Each row is a point. Examples show where two turns around zero, p and q, send a point. Write where each new point lands after one turn and then the other. Backwards means that the second turn is done in reverse. Each puzzle has new turns, and all numbers are rounded.

Turn p:
5 0 16 => -15 4 7
22 31 -62 => 39 23 -57
-13 -61 -18 => 44 -6 47
-27 28 12 => -20 -30 -18
13 3 51 => -48 9 19
Turn q:
7 -26 -45 => -16 0 -50
-45 -28 61 => -23 -55 54
28 48 25 => 44 30 29
11 32 4 => 18 26 13
28 -12 -22 => 14 1 -35
-29 -14 -24 => -38 -1 -13
Where do these land?
q, then p: -20 2 -30 => 8 -30 -19
q, then p: -20 55 -13 => -44 -19 -37
p, then q: 49 -3 10 => 0 40 31
q, then p: -31 -18 -22 => 17 -38 2
q, then p: 22 -36 56 => 7 38 58

Turn p:
-32 -4 2 26 -78 1 => -19 -32 0 -64 -40 -26
-7 -26 -30 -27 -42 30 => -41 -34 -2 -37 22 18
-5 -8 32 -12 19 -3 => -4 -2 16 34 -14 3
7 54 -21 -1 30 -8 => 19 59 6 -3 21 -3
2 -10 -33 -39 37 -25 => -12 10 1 32 57 -15
39 -30 42 -22 59 27 => 14 -10 6 73 2 56
-42 8 -13 14 2 3 => -27 21 -19 -9 -14 -19
44 -8 -45 49 30 -26 => 59 6 -57 4 33 -13
-7 24 66 13 -57 1 => 11 -17 49 -30 -69 -2
Turn q:
19 40 10 -14 -45 14 => 28 -36 -10 -31 3 -36
-6 32 -82 -3 6 25 => -12 -21 -70 30 46 -3
1 -4 34 -5 45 -9 => -15 37 16 -29 -4 24
-19 -73 17 7 2 15 => -9 -6 29 31 -48 45
-38 -7 27 0 12 -18 => -27 27 12 -4 -32 -9
28 -36 23 -31 -41 -47 => -2 -31 78 1 3 -19
30 52 -37 -8 -26 39 => 31 -42 -52 -16 36 -16
-15 -6 6 54 48 -18 => 5 71 -4 21 -5 16
Where do these land?
p, then q: 21 37 49 -4 -15 27 => 37 -34 3 -42 -29 -3
p, then q: 13 -32 29 -11 44 -30 => 46 40 10 32 -5 8
q, then p: -13 -23 -36 17 -47 -36 => 40 -15 -32 11 -37 -38
p, then q: -42 -15 -30 65 40 11 => -9 -14 -43 54 46 -42
q, then p backwards: 4 3 5 -15 -18 51 => 18 -29 4 31 -28 17
p, then q backwards: -60 -13 -32 -2 3 -58 => -40 52 -24 -13 -26 -49
q, then p: 32 -17 2 -34 -7 2 => -16 -21 1 35 -10 21
q, then p: 45 58 13 -16 0 33 => -6 -8 18 30 72 21

Turn p:
-39 0 -15 -12 21 20 -7 -13 37 => 11 49 6 -29 18 -7 -2 7 -23
10 4 -18 -10 -9 15 51 12 8 => 18 -10 -11 -24 -9 -34 28 0 21
12 4 -10 -13 22 -26 23 -10 34 => -18 18 18 -8 6 -43 -5 6 21
11 0 97 -10 23 20 -16 54 -17 => 2 37 -15 59 -17 69 33 3 53
8 7 5 76 18 -14 27 -18 -2 => -28 -22 -53 -4 41 -11 -31 3 25
-21 6 -21 -18 -65 -42 -17 -12 -12 => -37 -43 35 -20 -19 7 15 -3 -48
13 10 -10 3 -18 11 -26 -5 3 => 6 -7 9 -4 -3 10 -11 -31 -12
0 8 -3 -7 6 3 -11 -21 -28 => 4 -5 -8 25 -4 -6 -6 -3 -26
0 -31 -8 -16 -23 -3 -15 -15 -5 => 12 -20 33 3 10 7 3 6 -20
6 -9 -16 8 25 16 -10 28 -18 => 29 4 -15 3 -21 10 -26 12 9
Turn q:
37 7 24 -11 -19 3 32 -13 9 => 18 -18 49 -7 -11 -3 5 2 -22
23 -2 -40 15 17 -26 -23 -21 23 => 17 -20 -7 8 -7 3 7 -26 57
15 31 -12 11 30 -26 17 -5 -20 => 44 -17 -25 6 -8 -6 27 -2 -5
-16 -2 -18 -52 1 -9 21 3 -3 => 13 -18 -13 -17 -5 -7 -43 31 -5
-29 30 32 18 -39 12 -4 47 35 => -49 31 15 28 -40 13 18 38 -16
-5 -34 8 15 37 -11 7 -16 28 => -14 -35 -1 -7 35 25 18 0 21
-2 -11 -25 -17 -23 11 -24 -39 -3 => 2 14 14 -12 12 -32 -29 -12 33
35 -27 18 -32 3 24 -30 -20 -33 => 22 15 25 5 40 -1 -40 -38 -16
-37 -25 -33 14 22 21 13 35 -9 => -24 13 -51 -39 0 28 -1 4 0
-15 1 27 21 -41 -26 31 30 -28 => -34 -12 -9 3 -31 -27 17 -2 -55
-14 12 -10 17 12 -4 -12 34 -28 => -2 20 -44 11 -11 6 8 -9 -14
8 19 29 2 1 30 -28 -33 28 => 6 28 45 22 27 2 13 12 22
Where do these land?
q, then p backwards: -9 0 12 -26 -12 -22 -33 -55 -25 => 41 -13 -14 3 32 -4 19 -51 10
q, then p: 8 27 1 -37 -21 3 -23 -6 -9 => -30 -10 2 11 -9 25 -24 -27 10
q, then p: -28 -3 -25 22 -12 17 29 10 11 => 3 9 15 -24 -28 -10 37 8 -14
p, then q: 1 -29 10 11 -11 3 3 27 -16 => -13 8 17 -19 -6 34 -9 -8 -2
q, then p backwards: -3 -19 -23 8 19 24 -14 14 28 => -4 0 26 26 -1 0 -12 33 21
q, then p backwards: 24 7 0 45 -5 3 3 12 13 => 2 20 24 -27 -29 8 -1 18 4
p, then q: 12 3 48 -54 -19 -22 -16 -41 19 => -12 -11 1 1 33 -18 68 27 -38
q, then p backwards: 27 -2 -26 -50 -5 -36 -3 -21 15 => 55 -29 -36 14 8 -5 -5 14 -17
p, then q: -25 13 6 37 27 -7 11 38 -6 => -5 29 -15 -10 -35 13 -27 18 31
q, then p: -6 5 -5 45 38 38 43 22 -31 => 39 -6 -21 9 -38 -59 34 0 -11

Turn p:
32 0 21 -11 38 -41 16 10 3 -15 9 57 => 14 -20 6 -21 -43 -33 -13 -51 -11 27 -9 -30
5 25 -15 11 59 16 21 41 56 -22 30 0 => -11 35 42 -76 -21 -7 -4 6 -27 26 -20 8
-20 21 10 17 35 54 -6 36 11 -12 -15 33 => -34 5 13 -39 14 -6 1 -16 -2 53 13 44
18 33 2 -5 26 44 50 6 34 -56 -15 13 => -32 -6 18 -45 -55 -13 -24 13 4 20 -24 54
15 -36 19 -4 2 1 32 7 -43 15 44 5 => 22 -18 5 -21 3 5 20 -49 31 -43 -3 -8
20 -29 10 24 -75 -35 -26 0 -2 35 -29 -30 => 36 -34 -24 41 12 17 23 51 6 -18 50 -36
7 -77 -23 23 -20 -42 -19 -48 -28 20 -13 -7 => 28 -36 -28 58 16 3 62 0 -20 -30 -22 -33
0 2 -13 -38 9 29 -5 22 10 -45 57 47 => -45 -11 -4 -57 -1 28 -38 -39 -2 7 -35 -14
-64 18 35 14 -45 -7 -29 -44 11 18 -19 -55 => -6 6 34 76 50 3 -23 49 -8 -27 33 14
-45 36 -22 -34 20 21 37 42 29 -10 -23 6 => -27 45 -13 -37 -17 -5 -35 -4 -38 3 21 51
-30 37 -3 -2 -55 23 -34 -64 19 83 -34 -46 => -11 51 13 103 16 54 7 50 17 -4 45 10
32 -22 6 -35 30 -5 -23 10 -32 -16 5 -16 => 48 -7 -23 -12 15 3 -15 -19 17 10 -41 -2
30 -7 -27 40 -25 -58 -14 -18 -67 4 3 -8 => 15 -10 -41 29 12 -48 40 11 35 -25 -9 -59
Turn q:
-1 7 46 2 -13 -7 59 -7 -5 33 -46 -7 => 13 -31 -37 10 -45 22 27 14 -6 12 54 -9
-19 12 13 -26 -37 -10 44 -21 31 41 15 39 => -5 -43 -36 -29 -45 -26 -28 -22 9 14 29 22
27 -4 13 -49 -49 -43 6 45 58 -20 -46 17 => -67 -7 55 -4 -46 6 -20 -6 2 50 54 -16
-75 24 14 26 9 17 -1 -44 10 -18 -19 -14 => 47 -30 -35 39 37 28 -27 -10 -3 34 -5 15
-1 3 51 22 -9 44 31 -22 23 -13 -19 4 => 16 -27 -17 26 6 -6 24 28 -8 30 36 45
8 11 14 26 -42 -39 -3 37 27 42 -21 34 => -36 -24 -9 3 -26 -45 13 -27 -5 31 27 -50
16 21 -67 -15 20 18 -18 15 -34 -3 3 -15 => 30 55 19 -23 2 -1 -17 21 16 -15 -36 -28
40 23 -30 22 33 9 -39 -39 -32 -48 37 -24 => 43 70 29 8 43 -1 15 -24 -3 -31 -29 29
0 -52 13 -7 -62 -53 30 -9 36 22 -45 10 => -52 -45 -4 -11 -62 28 27 -35 -2 53 12 -4
28 -26 -35 -34 44 26 -81 13 -50 40 23 26 => -33 46 -7 -41 46 -16 8 18 70 -57 -44 -27
-20 -6 22 24 6 8 26 -8 59 12 3 -53 => 17 -50 9 66 -31 0 0 6 -4 3 -11 22
17 -30 -48 3 25 4 -2 36 -22 -18 17 42 => -38 46 -4 -34 9 -16 -7 26 -27 -10 -40 -8
4 6 -4 -9 75 -15 -31 4 -40 -24 38 -12 => 0 46 2 13 44 19 -18 -3 -10 -74 -17 -3
-26 12 -3 14 1 40 -21 -1 -60 -48 60 -46 => 66 -7 35 -21 69 11 1 12 -29 -39 -32 13
Where do these land?
p, then q: -4 -30 -26 8 -7 -55 1 16 57 12 57 26 => 59 -21 38 -23 10 64 22 20 -1 -34 11 1
p, then q backwards: 38 10 -9 44 -1 43 -39 26 1 -3 -24 -38 => 4 -20 0 -6 -20 79 -10 -8 -18 -5 -45 9
p, then q backwards: 31 39 31 -23 -4 59 -10 -7 2 -49 -57 4 => -33 -19 -14 -40 -11 49 19 -35 72 -2 -19 20
q, then p: 11 -29 40 2 16 13 53 3 -46 -54 17 20 => -28 3 -41 -48 10 -17 -13 -68 33 -10 -13 17
p, then q backwards: -39 -55 -39 -23 17 -36 43 12 27 65 13 35 => 34 8 18 40 6 -89 43 -11 -52 -21 15 -9
q, then p: 24 16 49 -23 -6 10 -15 14 -12 -22 -23 -60 => 8 -31 65 -51 0 9 -1 -8 29 -7 0 12
p, then q: -28 18 19 27 27 -14 -39 11 7 -1 -21 -1 => -7 2 -31 16 -3 -6 7 -17 1 -51 7 -31
q, then p: -73 -31 -41 11 -39 -26 39 -31 36 40 18 11 => 7 -25 -71 72 5 51 44 11 -26 0 0 -1
q, then p: -21 7 1 -47 19 38 19 13 -45 -49 38 5 => 11 -7 -29 -45 22 5 -46 -39 18 52 -27 3
q, then p backwards: 34 43 55 -14 32 66 13 -35 -28 -19 11 -15 => -20 -7 23 15 -21 13 23 30 -23 46 -42 -82
p, then q: 13 -11 -41 4 0 -23 -35 -53 4 12 -32 -15 => 30 12 -10 20 -23 -13 34 23 -32 23 -15 -48
q, then p: -9 -28 -18 6 -51 -22 -38 -20 0 63 1 34 => 15 19 -3 55 -31 30 0 14 -62 -36 -12 15
q, then p: 22 52 -20 29 -2 -52 9 51 -4 6 2 -6 => 26 7 10 28 25 -32 -19 40 49 -41 -8 -23
